Each point is reached from the start by the listed moves, each made once or not at all, plus a little noise. Say if it took an odd or an even number of moves. Then give how often each move was made.
In the rows, 128 means zero.

Moves:
(1): [143 137 146 152 160 112]
(2): [114 159 147 113 178 131]
(3): [ 96 114 135 123 162 101]
Start: [111 160 114 145 166  76]
Points:
[114 202 150 158 249  66] -> even (1, 1, 0)
[ 97 190 133 125 217  79] -> odd (0, 1, 0)
[126 171 131 167 196  55] -> odd (1, 0, 0)

Moves:
(1): [114 143 137 123 132 129 116 117 144 144 150]
(2): [142 113 128 117 125 116 109 127 107 117 113]
(3): [133 102 128 103 149 141 104 155 157 115 136]
(4): [161 155 120 120 136 132 129 124 152 112 141]
(5): [139 118 111 123 151 128 126 115 143  94 120]
(6): [134 138 113 130 106 137 147 115 148 107 108]
(7): [161 135 130 125 142 141 131 110 129 141 133]
(8): [100 122  96 162 127 135 129  93 109  79 148]
Start: [151 118 132 127 137 112 117 125 129 128 132]
Points:
[199 131 118  81 144 126  81 125 196  83 138] -> odd (1, 1, 1, 1, 0, 1, 0, 0)
[151 139  84 126 148 144 100  90 200  49 174] -> odd (1, 0, 1, 1, 0, 1, 0, 1)
[227 136 121  75 157 142  85 108 197  96 146] -> even (1, 1, 1, 1, 0, 1, 1, 0)
[221 129  60 139 156 133 121  42 149   7 123] -> even (0, 1, 0, 1, 1, 1, 1, 1)
[161 118  86 116 191 135  80  90 191  31 186] -> odd (1, 0, 1, 1, 1, 0, 0, 1)

Moves:
(1): [152 103 124 103  95 121 123 109 124 146 164 114 129 125 130]
(2): [131 132 118 136 117 128 137 150 107 135 131 135 129 115 111]
(3): [137 102 144 122 127 121 118 111 122 109 149 118 138 131 122]
(4): [120 125 127 100 131 131 120 139 136 114 117 105 139 129 136]
(5): [ 98 145 119 116 123 122 148 136 145 132 135 147 131 129 107]
(6): [136 132 138 132 100 137 128 121 134 108 127 128 124 128 124]
(7): [119 119 129 128 128 113 103 144 139 133 117 131 124 134 136]
(8): [107 106 143 132 150 123 122 109 142 113  97 138 126  91 133]
(9): [100 110 168 129 145 125 120 136 145 115 123 123 127 121 161]
(10): [145 130  96 135 107 117 144 129 120 132 145 138 145 132 127]
(11): [111 146 116 124 117 130 117 116 127 119 150 119 135 119 133]
(12): [129  98 128 127 133 117 131 125 132 116 131 120 105 123 134]
Start: [127 140 126 129 106 114 111 145 136 136 162 144 166 123 127]
Points:
[ 87  40 185  75  75  88 104 128 170  70 182 121 167  62 134] -> odd (1, 1, 1, 1, 1, 1, 0, 1, 1, 0, 0, 1)
[124  68 147 145  66  75  95 166 136  88 190 139 163 110 148] -> odd (0, 1, 1, 0, 0, 1, 1, 0, 1, 1, 0, 1)
[ 69 154 119 126  58  91 100 155 179 103 190 159 181 118 147] -> even (0, 0, 0, 0, 1, 1, 1, 0, 1, 1, 1, 0)
[123  55 133  97  56  67  68 113 147 109 249 106 172 108 176] -> odd (1, 0, 1, 0, 0, 0, 1, 0, 1, 1, 1, 1)

Moves:
(1): [122 130 136 135 120 128 134 126  97 107 141 145 124 138 127 141 126 132
 137 134 120]
(2): [111 137 118 126 142 158 132 117 131 112 146 125  99 105 118 141 112 114
 138 136 122]
(3): [121 127 117 137 137 106 131 125 124 133 117 144 128 146 111 148 118 123
 114 134 129]
(4): [123 123 152 133 128 109 122 128 135 120 106 131 141 123 143 116 129 136
 132 170 140]
(5): [133 114 109 120 118 115 101 113 147 129 119 156 114 125  95 126 131 109
 139 117 134]
(6): [120 130 131 122  88 120 137 119 124 116 126 119 133 116 137 130 112 136
 127 121 111]
(7): [108 118 133 158 105 116 118 132 118 133 138 119 149 132 132 112 133 112
 126 126 131]
(8): [127 119 134 144 127 136 118 125 131 139 123 132 126 140 126 141 135 134
 146 104 119]
(9): [123 125 134 117 113 123 128 106 120 114 122 119 123 128 145 136 133 114
 134 124 127]
(10): [139 130 134 134 120 128 137 116 112 118  96 133 107 136 123 125 124 140
 143 145 135]
(11): [103 124 117 127 122 107  97 109 138 149 110 132 114 133 132 123 134 149
 110 134 160]
(12): [126 124 140 142 141 138 117 157 147 140 114 132 118 105 129 131 126 150
 119 113 170]
(13): [139 110 127 137 127 130 181 148 115 116 160 113 129 109 143 140 118 131
 128 115 117]
(14): [112 119 126 134 126 144 137 131 105 143 119 144 126 118 133 134 134 134
 105 137 119]
(15): [132 130 141 137 139 127 134 115 134 141 139 132 129 136 124 119 130 107
 114 130 126]
(16): [127 147 127 138 118 127 137 146 128 132 134 126 117 135 120 128 141 114
 123 147 100]
(17): [155 133 136 114 130 121 124 133 118 142 129 127 132 147 126 125 121 116
 153 125 122]
(18): [121 131 129 116 144 137 123 161 138 115 133 144 104 148 134 116 117 133
 127 129 135]
(19): [150 147 113 137 121 112 147 100 146  97 114 144  90 116 157  88 103 113
 113 147 104]
(20): [130 125 123 131 118 138 105 130 138 123 113 134 116 139 131 140 118 145
 144 131 151]
Start: [127 125 128 135 145 120 124 136 146 143 107 118 137 114 104 111 121 121
 128 150 140]
Points:
[ 91 106 166 228 127  68  86 148 155 165  86 183 130 141  60 120 137  86
 126 173 156] -> odd (1, 0, 1, 1, 1, 0, 1, 1, 0, 0, 0, 1, 0, 0, 1, 1, 0, 0, 0, 0)
[105 144  93 179 118 119 174 147 154  66 136 133  38 123 143 109  59  67
 123 187 102] -> odd (0, 1, 1, 0, 0, 0, 1, 0, 1, 0, 0, 0, 1, 0, 0, 1, 0, 1, 1, 1)
[ 65 102 126 212  56 107  62  73 152 109   7 202  28  78 120  97  75 164
 142 203 192] -> odd (1, 1, 0, 1, 1, 1, 1, 1, 0, 1, 1, 1, 0, 1, 0, 0, 0, 0, 1, 1)
[ 97 106 157 145 125  71  83  90  99 162  48 176 115 168 122 142 112 126
 117 217 181] -> odd (1, 0, 1, 1, 0, 0, 0, 0, 1, 0, 1, 0, 0, 1, 1, 0, 1, 0, 0, 1)
[123 134 160 206  92  84 113  92 172 116  77 132 101 140 156  67 119  73
 135 204 115] -> even (0, 0, 0, 1, 0, 0, 1, 1, 1, 0, 0, 0, 0, 0, 1, 1, 0, 0, 1, 1)
[ 58  61 101 202  54  81 102 114 103 149  95 176 111 127  93 165 100 147
 124 128 151] -> even (1, 0, 1, 0, 1, 1, 1, 1, 0, 0, 1, 0, 1, 1, 0, 0, 0, 0, 0, 1)

Moves:
(1): [146 126 136 116 134 147 123 123 131 130 127 147 137 120 144 111 121 143
 113 118 118 116 113 149 141]
(2): [129 114 130 143 150 123 134 116 144 126 135 147 112 119 142 129 116 115
 117 135 130 141 108 144 131]
(3): [135 132 123 130 137 144 128 138 129 126 135 129 138 138 130 130 137 125
 133 128 131 126 127 134 138]
(4): [117 122 125 129 133 149 122 119 128 133 139 123 141 133 135 126 128 130
 111 118 135 127 121 129 129]
(5): [121 130 101 112 134 137 139 129 118 123 127 130 142 124 121 111 130 124
 140 142 134 118 142 133 125]
(6): [126 125 135 144 138 123 120 134 139 135 145 130 135 127 133 119 116 126
 119 140 123 125 153 139 144]
(7): [121 139 132 128 127 127 131 125 134 128 130 130 133 134 129 128 128 131
 135 136 122 143 125 121 130]
(8): [128 127 128 128 129 130 137 125 126 120 142 120 134 130 133 127 135 131
 122 137 123 130 134 127 138]
(9): [135 125 131 126 117 142 123 124 147 134 117 142 140 133 133 108 140 118
 133 123 139 125 138 122 135]
(10): [115 131 139 127 144 127 148 129 126 126 142 115 129 138 120 132 122 117
 125 118 124 129 139 152 141]
(11): [126 132 137 127 137 138 122 111 135 122 139 131 115 140 124 123 127 131
 128 118 121 121 127 142 125]
(12): [120 125 122 114 131 130 124 138 136 129 136 122 129 124 120 120 127 133
 131 122 123 135 135 128 129]
(13): [122 125 118 118 109 122 119 136 139 138 131 139 132 132 145 132 130 127
 135 134 134 109 144 126 140]
(14): [133 103 144 118 147 135 134 115 136 122 111 126  97 123 131 142 111 136
 138 129 142 120 122 127 124]
(15): [117 130 129 138 121 131 126 139 140 130 129 133 140 129 141 136 137 136
 126 138 119 133 142 152 127]
(16): [117 127 125 136 128 130 136 134 133 117 137 144 134 126 115 132 128 132
 123 128 129 129 128 129 133]
(17): [130 130 127 137  97 136 143 133 123 141 131 133 134 128 121 141 127 119
 121 138 118 134 126 128 134]
(18): [121 120 130 128 150 124 130 115 129 138 126 132 108 125 124 125 140 144
 122 126 130 121 116 132 145]
(19): [144 140 126 124 124 119 131 129 134 120 133 121 122 127 121 136 122 139
 131 125 140 127 124 129 130]
(20): [128 132 122 119 114 122 131 126 112 125 126 128 122 142 127 125 121 123
 135 131 130 150 122 129 127]
(21): [138 109 126 134 117 121 139 116 136 123 117 123 144 140 122 125 122 138
 145 128 123 118 123 112 119]
(22): [127 132 116 131 129 133 124 125 131 116 125 123 125 124 130 136 125 130
 132 121 125 132 135 123 136]
(23): [132 120 138 136 130 127 115 128 135 128 131 124 133 119 128 129 123 125
 135 129 125 129 121 136 141]
(24): [121 128 132 130 133 139 136 142 141 127 119 122 117 125 136 110 128 130
 121 126 131 117 130 127 139]
Start: [127 110 162 145 138 122 117 118 138 144 117 127 124 138 129 115 116 115
 115 113 135 124 149 125 146]
Points:
[126 105 170 143 147 216 134  98 207 133 140 145 144 144 170  75  98 148
  94 128 134 101 188 182 209] -> even (1, 0, 0, 1, 1, 1, 1, 1, 1, 0, 1, 0, 0, 1, 1, 0, 1, 0, 1, 0, 0, 1, 0, 1)
[117  40 168 150 183 223 154  74 228 142 136 161 138 156 186  83 111 131
 110 113 136  65 152 215 249] -> even (1, 1, 1, 1, 1, 0, 0, 1, 1, 1, 1, 0, 1, 1, 1, 0, 1, 1, 0, 0, 1, 1, 1, 1)
[108  46 138 140 189 141 123  52 177 135 129 150  89 159 156  99  73 130
 131 125 156  99 154 152 182] -> odd (0, 1, 0, 1, 1, 1, 0, 0, 0, 0, 1, 0, 1, 1, 0, 0, 0, 1, 0, 1, 1, 1, 0, 0)
[100  64 147 135 170 177 152 112 205 147 154 181  94 156 145  68 109 110
 114 147 154 105 180 171 232] -> odd (0, 1, 1, 0, 1, 1, 0, 1, 1, 0, 1, 1, 1, 1, 0, 1, 1, 1, 0, 1, 0, 0, 0, 1)
[115 112 124 120 159 187 153 105 160  92 178 124 184 182 122  93 106 157
 118  91 119 123 169 201 190] -> even (1, 0, 1, 1, 1, 0, 0, 1, 0, 1, 1, 1, 0, 0, 1, 1, 0, 0, 1, 1, 1, 1, 0, 0)
[104  96 130 113 131 201 118 105 181 161 155 157 143 153 164  36 118 131
  86 113 129  93 192 166 239] -> even (1, 0, 0, 1, 1, 1, 0, 1, 1, 0, 1, 1, 1, 0, 0, 0, 1, 1, 0, 1, 0, 1, 0, 1)
[109  94 143 139 173 175 135  93 150 133 135 127 180 168 146  94 114 144
 131 109 114 130 139 192 208] -> even (1, 0, 1, 1, 1, 0, 1, 0, 0, 1, 0, 0, 0, 0, 1, 0, 0, 1, 0, 1, 1, 1, 1, 0)
[101  68 136 167 173 125 127  93 194 125 138 162 108 146 140  76  85 124
 132 133 136  98 163 160 214] -> even (0, 1, 0, 0, 1, 1, 0, 0, 0, 0, 1, 0, 1, 0, 0, 1, 0, 1, 0, 1, 1, 1, 1, 1)
